Each row of a before or after table is a point. One or more steps were done to the points. Then noise was added and the rows were shuffled. The steps act on columns, c1 being the first. Name the steps. A step turns or swaps two columns, mirrors them in a line or flattens them onto one, adds a multiple of one to another, or multiplies or shifts one. Angles are multiples of 10 degrees, from the lower column toward the higher: turns from -170 to 170, lines from 10 to 170 but not 90. Use the fewest steps. Two steps may share a column if one is a turn and the other turns, adds or multiplies; they go together, in the order done. Otherwise the lowest column goes first.

Before (9 x 3):
[[ -3   6 -29]
 [-37  19  -7]
 [ 55 -14  -7]
 [ 10  -7 -23]
 [ -9  38  42]
 [ 57  34 -17]
 [-21 -11  29]
 [-34  14  15]
 [-40  46 -37]]
After (9 x 3):
[[ 38 -18  33]
 [ -3 -32   4]
 [-24  -6  16]
 [-28 -33  46]
 [-14  28 -15]
 [-26  15  16]
 [ 37  -9 -16]
 [ 10 -23  -8]
 [ -3  44  40]]
Steps: multiply c1 by 0.7; swap c2 and c3

Before (8 x 9):
[[ 15   3   8  13  19  -8 -21   5 -12]
 [  8 -36   0 -17  12  -9  19  -2  11]
 [ 22 -10  18 -27 -27   3  40 -26 -17]
 [  0  42   0 -15   5 -15  11  39  -8]
 [ -8   5  26 -59  18  -9 -23  -4 -25]
 [-12 -15  31 -11  16 -10   4  -8  22]
 [  9 -17   5 -16 -24  14 -16  13 -13]
 [ 23  -9   2  -6 -10  10  -8   3  18]]
After (8 x 9):
[[ 38  10 -16 -15  18  -3  11  10 -35]
 [ 58  29   7 -23  14  -3  57  13 -10]
 [ 42  -7 -34 -55  20  -1 -69 -19   9]
 [ 60  21 -11 -14 -27   6 -48  -8   9]
 [ 65  -1 -13  14  21  -1 -62  -1   7]
 [ 50 -17  -4   5  10 -12  32 -57   7]
 [ 73  10   7  -6 -12   6 -23   0 -17]
 [ 72  -4 -23 -34 -25  -7 120  17   6]]
Steps: shift c1 by 50; turn c2 and c8 by -150 degrees; turn c4 and c8 by 20 degrees; turn c3 and c9 by -150 degrees; turn c5 and c6 by 20 degrees; multiply c7 by 3

Before, 9 rows:
[[-12 -17  25  29  34  10  15 -19 -56 -24  24  18  10 -12]
 [-47 -24  52 -20 -10  -8 -24 -27 -47  -6 -30   8 -21 -15]
 [-56 -32  -4 -10  -8  31  33 -10  19  27  45  30  19 -16]
 [ 16 -27  29 -11 -22   5 -24  28 -15  14  -7   5  26   5]
 [-14  -7  45  17 -24 -22 -27 -19   7 -20 -19 -10   8  -1]
 [ 15  28  40  33 -18  24  30  29 -21  17 -12 -38  17 -34]
 [ -2   2  -3 -11  19  -4 -24  27 -13   3  38 -17   3 -41]
 [ 14 -48 -18  25  34 -14  40   9  -2  -8  27  15   0 -24]
 [-24  14  37 -34 -39  22  -2  40 -11 -31 -19 -26  52  10]]
After:
[[-46   8 -37  49 -11 -20 -11 -26 -70  -6 -33 -27  14   1]
 [ 15  18  32 -31  31 -34 -28   9   3  -9  25 -47  72   0]
 [-56  -4  -5 -27  -9  76 -21  -7  -5  26  45 -42  84   3]
 [-26   9 -42  19 -38  59 -12  37 -20 -32 -21  27  10  -2]
 [ 14  10  18  18 -19  59 -54  28 -12  14 -13  46 -52   1]
 [-14  15   1  54 -22 -55 -10 -19   0 -21 -18   1   8   1]
 [-14  -1  20  15  35  28 -35 -18 -61 -26  24 -25  45  -3]
 [ 18  14 -22  33 -22  13   4  25 -11  13  -8 -23  65  -2]
 [ -1  13  -8   8  18 -10  22  29 -15   6  35  13 -18   1]]
Steps: add 0.5 times c1 to c9; turn c2 and c12 by 130 degrees; add -1.5 times c12 to c13; turn c3 and c4 by -110 degrees; turn c4 and c7 by 140 degrees; multiply c6 by 2.5; multiply c14 by 0

Before (8 x 32):
[[ -8 -45 -21  -4  17  12 -56 -28 -17 -33  43 -14   6   7 -21  -1  27 -12
  -38  27   5 -13  11 -15  31 -25  -6 -31 -30  25  12 -13]
 [-22  10  39   0  51  -3  15 -15  50 -32  -5 -11   6 -49  24 -30  -3 -26
  -12  13  -2  25 -42   9 -12  29  46  46  17  20   0   2]
 [-34   7   6  63  -3  97 -21  32  16  60 -54  17  -7 -28 -24  39 -29  28
   32 -52 -51  36  -2  30 -46  -3   8  38  12 -54  -5  17]
 [-29   4 -15  52  32  29   8 -23  42   6 -43  19  -8 -57  15  31  29 -42
    3 -28 -48  21 -15  43 -14   9  57  70  35 -15 -10  25]
 [-21 -31  -8 -16   0   4 -27   0  11  -6   8 -12   2   4  -4  26   0   0
  -36  36  10  -6  17 -13  15 -12 -17  25  -5   0  49 -38]
 [ -5 -29   0  12  29  53  -9  26  18   6  45  33 -14  54  24 -15  18  -4
  -28  14 -43 -38  36 -48   5 -44  -2   3 -45  25  27  42]
 [-30 -22 -15 -12   8  11  10  10 -42 -18   2 -29  -5  19 -68  31  -6  11
  -32  16   4   3  10 -32  29  -7 -16 -10 -19  -8  25 -21]
 [-14 -34 -10  45 -19  -4 -29  26 -31   8  21 -14  -2  -4 -42  19   7   8
  -37  27   6  10  -2   3  -3  14  -5  32 -20 -27 -16 -27]]
After (8 x 32):
[[-25   4 -10  52  31  12   8 -31  43   2 -39  18 -12 -56  19  26  29 -42
  -33 -33 -46  24 -15  -5 -18 -68  61  -5  35 -15 -12  23]
 [-10 -44 -26  -8  15 -46 -53 -30 -20 -34  37 -17   9   5 -16   2  22  -8
  -27  26   7 -10   1  -1  32  32  -8 -19 -32  23  15  -7]
 [-34   8   4  66  -5  75 -20  33  14  58 -54  20 -15 -25 -23  43 -33  32
  -76 -50 -46  36  -5   5 -45 -32  12  -8  11 -56  -1  23]
 [-24   7  40  -1  56 -14  17 -16  47 -29  -9 -10   8 -46  24 -33   0 -26
   -4  10   1  33 -46  -3  -7 -51  45  26  16  18   4   0]
 [-29 -23 -16 -14   7 -33   5   9 -39 -25  -2 -28  -1  18 -74  30  -2  12
  -22  13   4   3   8   0  36   9 -11  -2 -21 -12  16 -26]
 [ -2 -28  -3  14  24 -18 -10  29  20   7  48  34 -12  58  22 -14  23  -7
  -65  18 -48 -42  36   2   5   8   4 -43 -40  26  30  42]
 [-15 -31 -10  52 -16 -47 -30  25 -29   6  27 -12  11  -3 -44  21   7   5
  -11  29   4  11  -3  -7  -6 -31  -1   4 -20 -30 -15 -32]
 [-18 -38 -10 -11   7 -40 -20   1  15  -5   8 -11   6   1  -7  29   1   0
  -22  35  13  -8  15   2  24 -25 -23 -20  -6   2  49 -32]]
Steps: multiply c19 by 1.3; turn c6 and c19 by -70 degrees; multiply c24 by 0; turn c26 and c28 by 100 degrees

Before, 10 rows:
[[ -6 -12 -76  18  20  -9  60 -44 -63  34 -47  56 -33  17 -15  25 -27  22
   13  43  -1   3  46  -2  17  25   3  13  24 -40 -38  -1  42   1   0  12
  -44  29   1  -9 -14  33  45  33 -24   4  40  32 -16  -3  16  92  -1   8
   14  22 -30  34  29  20  32  30   6 -15]
 [-58  19   7 -18 -48   3  20 -20   3 -28  10   3 -29 -20 -21  -5  20 -37
   28 -17  12  29   3 -14  27  18 -21   1   5  44  26  25   5   8  50  11
  -38   4   7   6 -19  -6   4 -23  20  45  21  22 -30 -41  22 -69 -19   1
  -11  26 -33 -27   0   6   0  75  40 -66]
 [ -9 -51   6 -31 -13 -13  -9 -10   8  12  11 -21 -10 -17  -9 -26  -9 -17
   -7 -39   5  30 -11 -35 -50  12  17 -28 -34  -7 -52 -44  41  12  24 -25
  -46  20 -29  29  44  17  14  25 -20 -46  -2 -40  47  38 -29 -14  -9  -7
  -18   3   7   4  -9  -2  26 -39 -53   7]
 [-10 -48   6 -32  31  -7 -14 -22  12  30  52  -8   1 -35  11   2 -15 -13
    2 -11  32   6   9   5 -20 -18  50 -34 -14 -49 -10 -21  13  24 -16 -55
   17 -22 -30 -12  18  -1  30  41  -7  -1 -36 -35  75  30 -14   1  -4  -4
  -28  -4  56  26  -9 -13  43  -1  -1 -28]
 [-42   7  36  -9 -22   3  14 -38   4 -28   1  26  -5 -32 -17  -7 -16 -47
    3 -24  12 -17  -8 -17  10  28 -39 -10 -12  66  30 -14 -15  23  18 -11
  -37  51  17  -7  23 -12 -27  -4  45  33   3  41 -39 -18 -14 -23  13  -3
   22  -4 -37 -27 -13   2 -17  42  30  -7]
 [-18 -55  -8  14 -11 -25   3   0  36   9  18 -50  -1 -13   2 -12  -7   7
    7   7  25  -5  -6  -6 -26  -6  34 -13 -29 -50 -10 -12  29 -17  29 -30
   -4   1  12   8  53  -2  -2  19 -31 -15 -20 -27  72  43 -26  10  -8 -11
  -43  39  37  -9  -4 -14  25 -42  -9  17]
 [  9 -49  -1 -37  -2 -30 -16   0  39  -5  47 -12  -4  -1  13 -23  -5   2
  -14 -19  37  26  14   8  -5  35  56 -23 -38 -61  -3 -37   6   9 -24 -17
  -33  25 -39 -10  26  43  29  28  -8   9 -29 -22  48  40 -40 -21  25  -1
   12   6  15  -2 -63 -11  25  -4 -26   9]
 [ -6 -23 -49 -15   4  -8  52   0 -10  25 -54  42 -11  28  13  13 -38   1
   33  23  -9  -2  27   2  -6 -11 -17  38  -4 -39  -1  -3  33  17  11  45
  -32  30 -34  16 -49  -2  25  21 -27  39   5 -26 -16  -7  17  72  23  -5
   -8  19 -40  51   7 -11  51  27  31 -31]
 [-20  47  18  -3 -48   3  21 -30  22   0  -3   1  -9 -50  -1 -19  -6 -24
   29 -12  -4   1  15 -16  36  52 -56  -1  33  33  43   1 -35  12  12 -10
    7  23  23  31  21 -14  -8 -24  16  11  -1 -15 -75 -36  30 -34  29 -12
  -20  46 -47 -16  28  11  -8  52  32 -47]
 [  2  -2  13  13 -60  33  21 -32 -29 -17 -13   5 -28 -26 -50 -43 -30 -24
    1 -28  -7 -13  -6   7  42  40 -17  14  26  37  19   8  14 -12 -19  -9
  -18  12  -8  16  -2 -35 -15 -16   8  30  25  43 -48 -27  13 -39  30   1
   -1  -1 -18 -38 -19 -14 -50  56  20 -46]]
After, 10 rows:
[[ -9 -46   9 -32 -14 -13  -9 -14   8  12 -16 -15  -8 -18 -13  44 -13 -16
   -4 -45   7  29  -7 -32 -50  10 -35 -28 -36  -5 -54 -46  38  10   0 -23
   16  18 -25  26  39  18  15  30 -19 -57  -4 -44  48   7 -28 -12  -9  -7
  -18  24   8   3  -6  -5  27 -12 -49   8]
 [-22  50  17  -4 -46   1  19 -29  24  -2  29  -2  -8 -51   2  -3  -3 -25
   29 -16  -4   3  17 -17  36  52  62  -2  39  33  44   1 -36   9  -2 -13
  -33  26  24  32  23 -14  -8 -28  21  25  -3 -17 -76 -30  29 -37  28 -12
  -24  40 -49 -17  29  11 -10 -19  31 -46]
 [-15 -55  -7  14 -14 -24   6   1  32   8 -25 -44  -1 -16   2  -1  -7   5
    8   8  22  -6  -5  -7 -26  -1 -49 -13 -31 -51 -13 -15  29 -16   1 -33
  -19   1  13   7  57  -6   1  22 -33 -37 -22 -26  75  30 -22   8  -9 -10
  -45  35  38  -9  -2 -16  26   0  -8  17]
 [-42   8  35  -8 -21   1  14 -37   8 -30  16  27  -8 -35 -13  23 -16 -42
    2 -23  11 -19  -7 -15  10  31  53 -10 -12  68  36 -17 -18  27   0 -10
   22  51  14  -4  27 -14 -25  -7  43  37   2  41 -41   3 -13 -21   7  -3
   23  17 -38 -27 -16   5 -18 -10  30 -10]
 [  4  -3   9  17 -59  32  23 -32 -26 -17  16   6 -29 -30 -51  43 -32 -23
    0 -31 -10 -12  -6   4  47  40  55  12  29  39  18   6  14 -11   0  -9
  -13  10  -6  17  -7 -34 -16 -19   5  39  20  44 -47  -8  14 -38  30   3
   -3  11 -14 -32 -17 -15 -49  21  20 -50]
 [ -6 -27 -49 -14   7 -12  53   3  -8  22  57  42  -9  29  13  -2 -35  -2
   36  23  -4  -1  26   1  -8 -13  14  38  -3 -38  -3  -1  32  18   3  43
   23  31 -35  18 -50  -7  28  21 -28  40   7 -25 -18  10  17  67  23  -6
   -8  30 -41  51   6 -14  50  25  29 -34]
 [  9 -48  -1 -36  -2 -29 -16   0  40  -4 -68 -10  -7  -2  11  44  -6   1
  -11 -25  36  19  15   8  -4  34 -19 -23 -34 -60  -5 -36   6   8  -3 -18
    6  25 -40 -11  26  40  30  29  -8 -11 -31 -27  48  39 -38 -21  26  -3
   14  22  10  -5 -62 -12  25  21 -25   8]
 [ -9 -15 -78  16  23 -14  64 -44 -61  32  35  54 -31  15 -12   0 -28  18
   13  42  -7   1  44   5  18  26  13  14  24 -43 -41   2  42   0  -2  10
   34  32   4  -6 -14  32  43  28 -22   6  43  30 -16   4  15  93  -3   7
   16  39 -32  39  28  24  34  36   7 -15]
 [ -8 -48   2 -32  28 -11 -11 -22  17  36 -69  -7   0 -37   9 -14 -12  -8
    1 -14  34   7  16   6 -22 -15  -8 -33  -9 -46 -14 -21  10  23   1 -54
   -8 -18 -30 -11  15   4  28  38  -4 -12 -37 -37  72  25 -13   6  -2  -1
  -28 -13  55  25 -12 -17  42  14   0 -29]
 [-53  17   8 -18 -48   2  18 -22   5 -29   5   9 -28 -25 -18  19  17 -36
   28 -21  13  30   3  -9  25  22  72  -3   8  43  27  31   0  10  -1  12
   11   2   5   5 -18  -7   4 -20  22  63  17  24 -31 -10  24 -69 -19   2
  -11  43 -39 -31   3   8   0  18  37 -66]]
Steps: turn c11 and c27 by 150 degrees; turn c27 and c62 by -60 degrees; turn c37 and c56 by -30 degrees; turn c16 and c37 by 140 degrees; multiply c35 by 0; turn c46 and c50 by 30 degrees
